Each row is a point. To make a cloud, some directions were put in groups of two or more. Within a group, all points are equally far from the middle, so they leave a hole (a ring in 2 directions, a hollow ball in 3). The other directions are filled evenly. Then the cloud was stretched, turned, moved and blurred a little. Count the holes, and give their numbers of directions, smallest first.
In the rows, 128 means zero.

Cloud, 13 rows:
[[171 162]
 [142 135]
 [170 102]
 [118  82]
 [ 91 169]
 [144 142]
 [157 174]
 [147 185]
 [175 123]
 [163 162]
 [ 88 139]
 [175 161]
 [102 159]]
Holes: 0

Cloud, 21 rows:
[[ 74 119 161]
 [113 162  89]
 [ 78  99 122]
 [ 90 164  97]
 [125 129  68]
 [ 93 149 179]
 [114 172 148]
 [ 96 123  72]
 [ 71 118 104]
 [139 162 139]
 [ 84  96 108]
 [ 99 102  80]
 [155 135 157]
 [ 99 137 185]
 [ 80 120  86]
 [ 80 117  89]
 [166 112 114]
 [117  89  83]
 [115  81 149]
 [ 96 102  82]
 [ 84 111  87]]
Holes: 1 (3)

Cloud, 28 rows:
[[130  47 148 126]
 [116 126 218 109]
 [186  92 144 111]
 [135 136 131 150]
 [131 121 113 149]
 [157 160 130 146]
 [126 104  53 148]
 [127 119 105 143]
 [158  80 146 165]
 [105 111  49 132]
 [163 107 118 180]
 [126 182 105 152]
 [ 94 155  83 145]
 [133 136 112 144]
 [164  94 154 157]
 [176 120  93 171]
 [141 186  99 178]
 [149 148  67 165]
 [174 158 169 163]
 [158 119 177 147]
 [151 153 207 160]
 [139 160 126 103]
 [106 136 114 123]
 [152 126 158 146]
 [ 88 209 145  95]
 [113 148 146 168]
 [133 108 153 182]
 [181 159  61 145]]
Holes: 0

Cloud, 54 rows:
[[141  94 139  86  92 161]
 [153 136 104 177  85 126]
 [134 100 160 165 139 170]
 [ 98 144 123 158 186 180]
 [ 88 120 114  61 164 154]
 [123  81 124 174 110  94]
 [146 136  95 160 182  83]
 [ 88  57 106 108 145 142]
 [158 108 141 149  77 151]
 [165 164  63 134 107 128]
 [129 133  89 174  78 136]
 [ 68 157 125 137 116 123]
 [ 43 122 112 140 154 136]
 [165 124 116 131  62 140]
 [116 138  55 101 152  96]
 [144 110  62 117 147 179]
 [158 148  66 101  97 114]
 [122 125  50 147 160 101]
 [ 81 123 113 156 128  78]
 [ 89 124 128 128 168  72]
 [163 126 151 164 160 169]
 [138  73 134  92 172 131]
 [ 89 168 108  86 112 173]
 [ 90  76  99 161  94 115]
 [ 97 151 118  60 163 136]
 [163  94 126  88  97 113]
 [160 158 103  90 153  84]
 [124 165 107 141 198 172]
 [126 133 107  91 207 160]
 [125  87 117 172  97 170]
 [ 88 180 122 131 120 163]
 [ 98 161  82 144  86 164]
 [ 95 154  94  72 159 109]
 [115  74  76  93 141 137]
 [136 108 115 130 170  60]
 [121 176  82 119 172 180]
 [116 181  74 120 144 181]
 [140  93 150  82 104 152]
 [114 170  87  74 157 117]
 [183 122 126  89 112 100]
 [ 61 139 110 107 114 104]
 [180 111 128 103 186 118]
 [185 120  73 110 111 123]
 [125  90 177 127 121 124]
 [ 81  77 106 116  82 138]
 [ 96 151  83 142  78 165]
 [117 153  71 108  74 159]
 [136 108 175 100 118 114]
 [109 132 162 161 158 111]
 [ 86 131 148 152 158 184]
 [ 82 176 118 117 107 152]
 [ 66 141 111 162 174 143]
 [ 68 161 128 125 117 139]
 [110  97 108  67 163 163]]
Holes: 2 (3, 3)
